Each row is a point. The points of each table are mixes of a few directions, plus a little noise. How many directions does each table use, and how many do they share? Where both have some left over, give the other angles between the two spaces (their principal angles), to ten degrees, smallest first.

First:
+0.01 +0.00
+0.61 -0.28
+0.04 -0.03
-0.04 +0.02
-0.64 +0.29
Second (7 x 2):
+0.21 -0.09
-0.22 +0.10
+0.30 -0.14
-0.21 +0.10
+0.45 -0.21
-0.79 +0.36
+0.26 -0.12
Directions: first 1, second 1, shared 1

First, 7 rows:
-0.49 +0.01 +0.65 -0.11 -0.18 +0.04
-0.20 +0.00 +0.26 -0.05 -0.08 +0.02
-0.42 +0.02 +0.55 -0.09 -0.15 +0.03
+0.37 -0.01 -0.49 +0.08 +0.14 -0.02
+0.84 -0.01 -1.10 +0.19 +0.30 -0.06
-0.24 +0.01 +0.32 -0.05 -0.08 +0.02
+0.14 -0.01 -0.18 +0.03 +0.06 +0.00
Second, 7 rows:
+0.34 -0.23 -0.57 -0.08 -0.32 +0.01
+0.02 +0.44 -0.70 -0.28 +0.24 +0.55
-0.17 +0.18 +0.84 +0.40 +0.28 -0.10
-0.13 -0.22 -0.18 -0.32 -0.43 +0.04
-0.13 -0.02 +0.30 +0.07 +0.36 -0.34
-0.19 -0.19 +0.06 -0.21 -0.29 -0.06
+0.27 +0.03 +0.27 +0.44 +0.13 -0.12
Directions: first 1, second 4, shared 1

First, 10 rows:
-0.13 +0.00 +0.34 -0.29 -0.22 +0.07 -0.01 +0.08 -0.08 +0.11 +0.13
+0.28 +0.22 +0.13 +0.30 +0.14 +0.49 -0.25 -0.54 +0.51 -0.40 -0.58
+0.42 +0.19 -0.37 +0.11 +0.17 -0.47 +0.15 -0.09 -0.01 +0.20 +0.07
+0.38 +0.15 +0.08 -0.14 -0.06 -0.14 +0.06 -0.26 +0.14 +0.09 -0.07
-0.28 -0.11 +0.44 +0.02 -0.11 +0.73 -0.28 -0.19 +0.28 -0.42 -0.36
+0.47 -0.19 -0.36 -0.23 -0.05 -0.65 +0.35 -0.09 -0.10 +0.23 +0.20
+0.03 +0.00 -0.48 +0.50 +0.35 +0.00 -0.04 -0.03 +0.09 -0.21 -0.19
-0.35 +0.42 -0.39 +0.74 +0.49 +0.07 -0.22 +0.34 -0.14 +0.02 +0.00
-0.79 -0.43 +0.25 -0.35 -0.30 +0.10 +0.05 +0.64 -0.47 +0.12 +0.46
-0.03 -0.25 +0.36 -0.66 -0.43 -0.20 +0.20 +0.13 -0.21 +0.26 +0.34
Second, 11 rows:
+0.19 -0.44 -0.27 -0.57 -0.46 +0.12 +0.52 -0.12 +0.17 +0.19 +0.64
+0.37 +0.32 -0.10 -0.03 -0.40 +0.06 +0.22 -0.16 +0.02 +0.11 +0.19
+0.58 +0.95 +0.01 +0.38 -0.43 +0.03 +0.04 -0.22 -0.09 +0.07 -0.12
-0.87 -1.32 +0.03 -0.47 +0.70 -0.07 -0.14 +0.34 +0.10 -0.13 +0.07
-0.37 -0.66 -0.02 -0.30 +0.25 -0.01 +0.01 +0.13 +0.07 -0.03 +0.13
+0.19 +0.48 +0.06 +0.28 -0.07 -0.01 -0.10 -0.06 -0.07 -0.02 -0.19
-0.20 +0.15 +0.18 +0.32 +0.37 -0.08 -0.35 +0.11 -0.10 -0.14 -0.41
-0.05 -0.09 -0.01 -0.04 +0.03 +0.00 +0.00 +0.02 +0.01 -0.01 +0.02
+0.25 +0.08 -0.11 -0.14 -0.33 +0.07 +0.24 -0.12 +0.05 +0.11 +0.25
-0.48 -0.12 +0.23 +0.31 +0.65 -0.13 -0.49 +0.23 -0.10 -0.21 -0.51
+0.41 +0.65 -0.01 +0.25 -0.31 +0.03 +0.05 -0.16 -0.06 +0.05 -0.06
Directions: first 4, second 2, shared 0; angles 30, 50

First:
-0.10 -0.07 +0.06 -0.04 -0.17 +0.39 +0.02 +0.14 +0.18 -0.25 +0.32 -0.11 -0.07 -0.15 +0.02 +0.26 -0.10 +0.29
-0.03 +0.02 +0.05 -0.02 -0.15 +0.23 -0.10 +0.04 +0.12 -0.12 +0.17 -0.10 -0.08 -0.06 +0.00 +0.14 +0.02 +0.26
+0.05 +0.13 +0.48 +0.30 +0.10 +0.39 +0.81 +0.65 -0.06 -0.42 +0.38 -0.44 -0.12 -0.43 -0.14 +0.77 -0.61 -0.10
-0.02 +0.02 -0.15 -0.14 -0.28 +0.15 -0.55 -0.27 +0.20 -0.01 +0.00 +0.04 -0.05 +0.11 +0.04 -0.18 +0.36 +0.49
-0.38 -0.85 -0.46 -0.19 +0.75 -0.72 +1.12 +0.00 -0.29 +0.30 +0.11 +0.63 +0.46 -0.04 +0.34 -0.10 -0.72 -1.75
+0.05 +0.06 -0.13 -0.09 -0.10 -0.11 -0.48 -0.26 +0.03 +0.15 -0.23 +0.11 +0.00 +0.20 +0.03 -0.33 +0.34 +0.21
+0.32 +0.53 +0.21 +0.20 +0.00 -0.18 -0.34 -0.04 -0.18 +0.21 -0.48 -0.22 -0.16 +0.16 -0.22 -0.24 +0.31 +0.29
+0.32 +0.46 +0.13 +0.16 +0.07 -0.30 -0.33 -0.13 -0.21 +0.27 -0.54 -0.08 -0.08 +0.22 -0.18 -0.30 +0.35 +0.13
-0.12 -0.23 -0.25 -0.20 -0.05 -0.08 -0.21 -0.24 +0.11 +0.09 +0.00 +0.24 +0.09 +0.11 +0.13 -0.24 +0.12 -0.02
-0.07 -0.05 +0.06 +0.01 -0.13 +0.28 +0.05 +0.12 +0.11 -0.20 +0.23 -0.10 -0.05 -0.13 +0.00 +0.22 -0.08 +0.19
Second (9 x 18):
-0.51 -0.10 -0.12 -0.20 -0.49 +0.77 -0.53 -0.16 +0.61 +0.02 +0.30 +0.05 -0.07 +0.28 +0.15 +0.17 -0.21 +0.64
-0.03 +0.36 +0.26 +0.34 +0.59 -0.45 +0.72 +0.24 -0.41 +0.62 -0.59 -0.03 +0.11 +0.27 -0.14 +0.04 -0.66 -1.03
-0.49 +0.13 +0.08 +0.02 -0.12 +0.49 -0.07 +0.01 +0.34 +0.38 -0.05 -0.01 -0.01 +0.41 +0.05 +0.22 -0.60 +0.02
+0.38 +0.14 +0.28 +0.20 +0.14 -0.14 +0.43 +0.34 -0.30 -0.38 +0.10 -0.27 -0.08 -0.42 -0.15 +0.22 +0.07 -0.05
+0.25 +0.07 +0.25 +0.12 -0.10 +0.20 +0.20 +0.30 -0.05 -0.51 +0.31 -0.33 -0.14 -0.42 -0.13 +0.34 +0.11 +0.33
+0.15 -0.48 -0.58 -0.40 -0.15 -0.45 -0.65 -0.54 +0.00 -0.13 +0.04 +0.43 +0.12 -0.05 +0.20 -0.68 +0.90 +0.22
-0.12 +0.12 +0.03 +0.10 +0.26 -0.23 +0.22 -0.02 -0.12 +0.43 -0.35 +0.09 +0.09 +0.27 +0.00 -0.09 -0.31 -0.51
+0.21 -0.08 +0.00 -0.04 -0.07 -0.02 -0.05 +0.06 -0.05 -0.35 +0.20 -0.08 -0.06 -0.30 -0.02 +0.02 +0.33 +0.25
+0.11 -0.19 -0.23 -0.15 -0.05 -0.18 -0.25 -0.20 -0.03 -0.11 +0.05 +0.15 +0.05 -0.08 +0.08 -0.25 +0.39 +0.11
Directions: first 3, second 3, shared 2; angles 80
